Every row gives one point. Each copy is the shape, with its points in the same order, turned, moved and blurred by noise. Some copies are also mirrored. Which?
In the rows, 128 means zero.

Shape:
[[113 150 160]
 [ 56 119 107]
 [142  75 158]
 [ 62  83 115]
 [147 162 108]
 [ 53  91  87]
 [173 150  66]
 [158 149 130]]
Copy 1 (8 x 3):
[[129 149 149]
 [121 189  74]
 [192 115 115]
 [154 175  61]
 [ 92 103 125]
 [132 183  45]
 [ 78  67  95]
 [117  97 138]]
Copy 1 is: mirrored
Copy 2:
[[118 154 163]
 [149 186 100]
 [183 108 153]
 [177 177  96]
 [ 89 122 126]
 [169 179  62]
 [ 83  80  99]
 [100 107 145]]
Copy 2 is: mirrored
Copy 3, 8 rows:
[[118 140 156]
 [ 65 100 109]
 [159  75 152]
 [ 74  66 112]
 [146 158 107]
 [ 67  73  85]
 [171 153  62]
 [162 140 131]]
Copy 3 is: only turned

Shape, 8 rows:
[[128 117 169 180]
 [ 75 153 180 139]
 [100 161 144  47]
 [135 154 125 121]
 [128 174 160 118]
 [179 113  94  59]
 [169 107  83 191]
 [133 150 160  83]]
Copy 1 (8 x 4):
[[ 96 101 172 178]
 [ 49 126 163 142]
 [ 96 135 142  45]
 [121 140 132 120]
 [100 150 166 128]
 [192  98 118  75]
 [168  93 101 190]
 [113 125 169  83]]
Copy 1 is: only turned
Copy 2 (8 x 4):
[[172 132 168 120]
 [130 184 193  83]
 [ 36 142 185  90]
 [ 92 139 153 137]
 [ 89 153 193 138]
 [ 47  65 131 137]
 [163 108  92 168]
 [ 74 120 189 115]]
Copy 2 is: mirrored
Copy 3, 8 rows:
[[ 76 154 116 113]
 [ 64 145 189 112]
 [146  98 228 119]
 [127 135 159 144]
 [125 160 183 127]
 [201  80 140 131]
 [117 134  61 175]
 [143 127 187 105]]
Copy 3 is: mirrored

Shape:
[[104  99  92  81  98 156]
 [ 87 146 129 191 186 121]
 [143 130 115 132 211  50]
 [127 110  79 118 137  92]
 [143 129 121 131 189 115]
 [178  78  82 134 129  81]
 [ 94 144 193 174  93 185]
 [168 111 183 150 114 133]
 [102  56  93  72  83 105]
 [133  92 168 164 159 151]]
Copy 1:
[[ 77 112  57 123 113 160]
 [136 173 136 180 195 104]
 [124 161 120 102 187  34]
 [104 156  74 124 127  90]
 [146 139 100 108 187  91]
 [139 126  46 126 103  65]
 [165 146 163 185 133 204]
 [184 108 132 127 108 128]
 [ 53  97  65 121  77 119]
 [165  96 135 166 164 129]]
Copy 1 is: only turned
Copy 2:
[[115 128 121  87 113 202]
 [ 57 176 121 181 156 106]
 [132 145 136 246 146 154]
 [130 136 103 169 109 177]
 [129 156 136 182 165 145]
 [175 119  95 168  97 142]
 [ 57 158 189  81 127  81]
 [135 124 180 123 125  85]
 [122  75 107 110  78 202]
 [103 118 144 134 168  92]]
Copy 2 is: mirrored
Copy 3, 10 rows:
[[116  84 108 109 129 162]
 [116 138 145 227 182  96]
 [100 149  92 150 202  35]
 [112 113  84 137 142  89]
 [139 137 111 157 199  89]
 [149 101  75 128 128  51]
 [160 121 223 180 119 153]
 [177 120 183 137 131  79]
 [ 83  46 100  84 112 114]
 [161  93 176 168 176  92]]
Copy 3 is: only turned
